Each row is a point. Each copy is the shape, with its points in the same order, stretched, turned, moved and blurred by noise. Say if it was mirrored as well.

Shape, 7 rows:
[[-56   0]
 [  2  15]
 [ -1 -37]
 [  0 -69]
 [-17  17]
 [  7 -12]
 [  8  30]]
Copy 1, 7 rows:
[[-40 -62]
 [-11   4]
 [ 39 -38]
 [ 62 -64]
 [-21 -19]
 [ 21 -17]
 [-11  14]]
Copy 1 is: only turned
Copy 2 (7 x 2):
[[ 15  49]
 [-35  -5]
 [ 47  -4]
 [ 91  -4]
 [-30  12]
 [  4  -9]
 [-56  -7]]
Copy 2 is: mirrored
Copy 3:
[[ -1 -59]
 [-13   2]
 [ 55  -9]
 [ 95 -18]
 [-17 -16]
 [ 25   5]
 [-31  14]]
Copy 3 is: only turned
Copy 4, 7 rows:
[[ 45  34]
 [  0   4]
 [ 26 -55]
 [ 42 -87]
 [  9  24]
 [  4 -32]
 [-23  16]]
Copy 4 is: mirrored

Shape (8 x 3):
[[ 31 -22 -37]
 [ 16   0  44]
 [ 15  72  17]
 [ -5 -36 -10]
 [ -4 -33   8]
 [-78 -10  -4]
 [ -5  50 -33]
 [ 20 -10   3]]
Copy 1, 8 rows:
[[ 39 -37 -54]
 [ 55  33   9]
 [ 31 -55  73]
 [ 13  22 -38]
 [ 20  30 -23]
 [-74  42  21]
 [-10 -83  41]
 [ 41  -1 -15]]
Copy 1 is: mirrored
Copy 2 (8 x 3):
[[ 44  36  30]
 [ 41 -58 -10]
 [-18  13 -62]
 [ 22 -18  48]
 [ 31 -37  38]
 [-75 -48  53]
 [-42  46 -18]
 [ 42  -8   9]]
Copy 2 is: mirrored
Copy 3 (8 x 3):
[[ 42  19 -28]
 [ 11   5  49]
 [-22  67  15]
 [ 24 -26 -14]
 [ 20 -28   5]
 [-35 -65 -43]
 [-17  46 -45]
 [ 24   9   6]]
Copy 3 is: only turned

Shape, 12 rows:
[[-37 -27 -18 -36 -21   5]
 [-45  -1  13 -48 -31   0]
 [ 23 -19  24  42  20 -50]
 [-38   6 -16 -10   4 -23]
 [ 42  30 -43  24 -38  34]
 [ 31 -15  21   4 -43  -1]
 [ -5 -34  16  22 -20  24]
 [  7  -5 -39  -9  29   9]
 [-27  33  -3  41  43 -10]
 [  7 -46   6 -14  44  24]
 [-30  28 -48  30 -49 -39]
 [  1  41  27 -12  13 -50]]
Copy 1:
[[-38  19 -12 -16  -2  52]
 [-52  14 -30 -30   7  25]
 [-57 -23  46  19  -6 -55]
 [-45 -35  -7  21   1   6]
 [ 59  10   9   9 -73  16]
 [-17  51  14 -25 -35   5]
 [-38  10  27 -31 -40  23]
 [  6 -26   9  13  13   8]
 [-34 -95  20  35 -16 -50]
 [-26  -3  31 -31  33  12]
 [-29 -26  -6  63 -72  12]
 [-41 -29 -10  13  26 -67]]
Copy 1 is: mirrored
Copy 2 (12 x 6):
[[ 35  17 -27 -10  29  37]
 [ 16  28 -38 -23  -6  24]
 [-30  -7 -12   8  36 -76]
 [-28  19 -15 -11  32  24]
 [ 21  39  61  43 -23  20]
 [ 39  21  -6  25 -18 -43]
 [ 45 -19 -26  13  -3  -5]
 [ 10  10  35 -31  40  16]
 [-71 -16   7 -20  17  13]
 [ 49 -30   2 -60  35 -14]
 [-51  52  -3  76  29  36]
 [-67  34   5 -32  -3 -44]]
Copy 2 is: only turned
Copy 3:
[[ 18 -17   7  20 -45   1]
 [  7 -48   0  37 -16  -4]
 [ 20  17 -47  16  72 -34]
 [ 33 -16 -20  41   2   8]
 [ 53 -15  46 -47  27  49]
 [ 11 -29  14 -25  34 -11]
 [-12  -9  -3 -23 -12  18]
 [ 35  20  30  21  -8  20]
 [ 20   5 -24  45  33  47]
 [-27  36  24  22 -22  -3]
 [ 94 -43 -47   9  25  25]
 [ 20 -30  -4  57  78  -7]]
Copy 3 is: only turned

Shape, 12 rows:
[[ 21  -3 -25 -34 -15 -10   5  -1  14]
 [-19  31  19 -26 -14 -24  14  12   4]
 [ 15  22  -9 -28 -29  19 -45  15  -1]
 [-15  13 -18  92  23 -33 -16  12  27]
 [-12   1 -11  59  29  14  21   8  41]
 [-14  27  -5  44  12 -10 -45 -30  34]
 [ 11 -34   4  -5  31  17   8 -51   3]
 [-18  36 -19 -26  24 -12   1   1  -7]
 [-24 -20  -5 -15  10  -5  11   9 -11]
 [ 48  -1  26 -32  13  -4  -1  -4  -3]
 [-21   7 -17 -30  17   2 -56   8  41]
 [-21  23   4   1 -16 -42  10   8   1]]
Copy 1 (12 x 9):
[[-21 -46  12  15 -40   2 -23  -7  36]
 [ -6  27  48  28 -21 -13  -7  -7  55]
 [ -5 -11   8 -34 -47 -52 -17 -23  40]
 [ 85   5  20 -29  10  35 -53  65 -58]
 [ 35 -10  32   3  40  42 -28  40 -61]
 [ 52   2  42 -55 -36  13 -22  39 -29]
 [-30 -10 -14  16  -2  33  30  17 -26]
 [ -8  18  25  33 -36 -25   1  35  18]
 [-18  23 -10  41 -18   4  -3  -4   5]
 [-46 -17 -14   2   9  -8  10   9  50]
 [-29  -1  37 -45 -75  -3 -38  12   4]
 [ 30  18  31  25 -29  -5 -18   5  38]]
Copy 1 is: only turned
Copy 2, 12 rows:
[[ -2   5   6 -35  18 -14 -30  -7  37]
 [ 31 -27  -3 -15   3  30 -62  20  32]
 [-18  59  15 -60  18  11 -18  35  10]
 [-17  71  -7  95 -29  45 -17 -52 -28]
 [ -3  31 -35  43 -40  32 -14 -75 -32]
 [  6  67 -22  36  29  43 -10 -13 -26]
 [ 19 -21 -32   5  10 -19  31 -22 -19]
 [ -2 -19  -9  -3  24  -7 -61  12  -9]
 [  1 -23  20  -8   2  -1 -14  -9   2]
 [ 39  -8 -15 -17 -13 -29 -13  26  11]
 [ 16  48  45 -48  61  10 -38   2 -22]
 [ 13 -11   4  20   2  33 -50   8  36]]
Copy 2 is: only turned
Copy 3, 12 rows:
[[ 10 -12 -18 -13 -11   3  45  13  28]
 [ 20  17 -28 -22  34   1 -10 -11  27]
 [  1  30  -3 -32 -36 -26  14   3  34]
 [ -8 -30  27  28 -47  47 -66  16   0]
 [-33 -29  -1  59 -13  13 -18  46 -15]
 [-13   2  25 -30 -19  15 -42  22 -20]
 [-26 -20  15 -10  15  -7  34  11 -40]
 [ 10  -2  18 -17  38   2  -6  14  35]
 [ 31 -21   0   3  28 -16  12  -2   8]
 [-53   4 -19 -35 -16  -8  23 -29  21]
 [  2 -19  -9 -53  11 -60  -4  29   8]
 [ 40   5 -15 -17  15  28 -20 -11  23]]
Copy 3 is: only turned
Copy 4:
[[ 29 -10   2 -18  -1 -39  13 -17   0]
 [ 19  53 -24 -45 -12 -29 -13 -17 -32]
 [ 26 -14  20  35 -18 -41 -22  32   0]
 [-28  42   5  45  41  48   5 -51  46]
 [-21  12 -14  11  10  50   3 -23  47]
 [-28  17  31  35  -4  25 -35 -38  27]
 [-30 -41  25 -17  -9  27  -9  -4 -26]
 [ 15  13 -19   1 -48 -32  -9 -22 -38]
 [ -1  10   0 -19 -25  -8  12  10 -34]
 [ 41 -13   3 -21   0  -5  -8  -4 -48]
 [ 24  17  48  21 -74 -23 -15   1  -1]
 [  3  52 -21 -27  13 -19   1 -35 -11]]
Copy 4 is: mirrored
